Each row of a before or after table is a point. The points were changed in one or more steps. Then noise was added and the rows were shuffled. The steps act on how far a point lies along the listed directions, d1 being the first. Write out the steps. A step turns or swaps two directions, mirrors them in a line or flattens them onto one, adds a multiple of one to another, or multiplies one. Angles are multiples of 10 degrees, from the lower direction toward the higher: turns from -170 to 170, lines from 10 to 170 but not 90. Use the fewest steps. Two steps may share a direction if one is a turn and the other turns, adds or multiplies; they go together, in the order done. Otherwise the lowest direction goes first.

Directions:
(1): [ 15 -51 -45]
(2): [63 -6 28]
Before:
[[-20 -46 -72]
 [-16  29 -20]
 [-15  19  15]
 [-12 -94 -70]
 [  0  44  16]
 [ 46 -55 -25]
 [-38 -43 -59]
 [-16  11  -7]
 [-15  10   2]
 [-77 -10 -72]
 [ 40 -11   4]]
After (11 x 3):
[[-19 -13 -17]
 [ -7  32  23]
 [ 12   3 -37]
 [ -2 -11 -19]
 [ 87 -13  16]
 [ 78 -33  15]
 [  9  -7 -16]
 [ 85 -56 -32]
 [ 30  33  63]
 [-30  12 -34]
 [ 95 -18  64]]
Steps: turn d1 and d2 by 110 degrees

Directions:
(1): [-37 -57 -27 -44  14 -47]
(2): [-71  59 -24 -19   2  15]
(3): [ 25  33 -56  37  19 -56]
(4): [  6 -15 -23   5  81  47]
Before (13 x 6):
[[ 50 -32 -17  28  64  21]
 [ 26  53  -5  32  18  -5]
 [ 43  43 -42  39 -22 -25]
 [ 34  58  -9  30 -21 -17]
 [  4 -47  19 -26  35  20]
 [ 33 -31  -7 -20   9   5]
 [  8  33 -23  34 -32 -76]
 [ -4  95 -38  21  -5 -23]
 [ 23 -67 -19  -8  49 -18]
 [  2  71 -21  59  -8   3]
 [ 23 -27 -12   8  30  23]
 [ 44 -58  12 -31  50   5]
 [ 38   6  21   7  -4   5]]
After:
[[ 52  42  53   2 -45   2]
 [ 22  39  18  12 -40 -20]
 [ 39 -20  12  -8   8 -12]
 [-36 -81   1 -28  27   2]
 [-10 -28   4  -2  73  62]
 [ 17  -4  22   2 -44   3]
 [ -5 -48  24 -36  18  -3]
 [ 24  38  55  19 -48  37]
 [ 13 -56   1 -33  41  12]
 [ 26 -25  64  -5 -61  16]
 [ 40  15   8  -1 -27   9]
 [ 11 -63  -2 -26  29  52]
 [-44 -54  -6 -64  48  24]]
Steps: mirror d1 and d2 in the line at 70 degrees; turn d3 and d4 by 150 degrees

Directions:
(1): [-47 -86  42 -22  55 -16  -8 -28 -24  24  20]
(2): [-24  30 -16  -8  43 -32 -46  39 -57   0 -78]
Before:
[[ -8  -9  -3 -11  -6   4   5  11 -16  10 -19]
 [ 23  28 -16  20 -39   6  27   3  47  -3  12]
 [-20 -35   9  -3  13   2  -6 -14  -3  10  28]
 [ 19 -10  -4   3 -17  10  13 -14  26  13  27]
 [ 16  35 -23   8 -31  22  22   7  21 -12  15]
 [-23 -28  10  -3  41  -6 -10   1 -41   3 -50]
 [ 25   1 -19   6 -44  20  32   3  24 -16  13]
 [-25 -25  32   8 -15  -1  10 -17   4  -3  15]
 [ -3 -14 -23 -18  22 -34 -45  16 -38   8 -35]
 [ 10   9 -13   6   5  11 -14   8  13  -6 -22]
 [-27 -19  29   4  22  -3 -14  -5 -16   6 -12]
 [-46   1   1 -19  69 -35 -51  21 -65   7 -79]]
After, 12 rows:
[[ 11  11 -37 -12   6 -29 -44  24 -32   0 -42]
 [ 16   3  -3  16 -33   9  31 -10  52   4  29]
 [ 14  11 -15   8  -2  14 -10   5  19  -6 -15]
 [-23  50 -24  -8  38 -27 -48  39 -55  -6 -94]
 [ 16 -22  -7   2 -36  21  37  -8  27 -11  27]
 [ -7  -4  -7  -9  -8   4   6  11 -14   9 -22]
 [-31 -27  33   6  -4  -5   2 -12  -7  -2   5]
 [ 11 -24   3  -2  -6   7  10 -18  20  18  29]
 [-12   1  -5   0  32  -5 -12  14 -40  -4 -64]
 [ 11  14 -12   3 -29  26  30  -5  27  -6  35]
 [-24  -5  22   5  22  -6 -19   3 -22   2 -29]
 [-24 -31   4  -4  24  -5 -16  -6 -14  10  13]]
Steps: turn d1 and d2 by 30 degrees
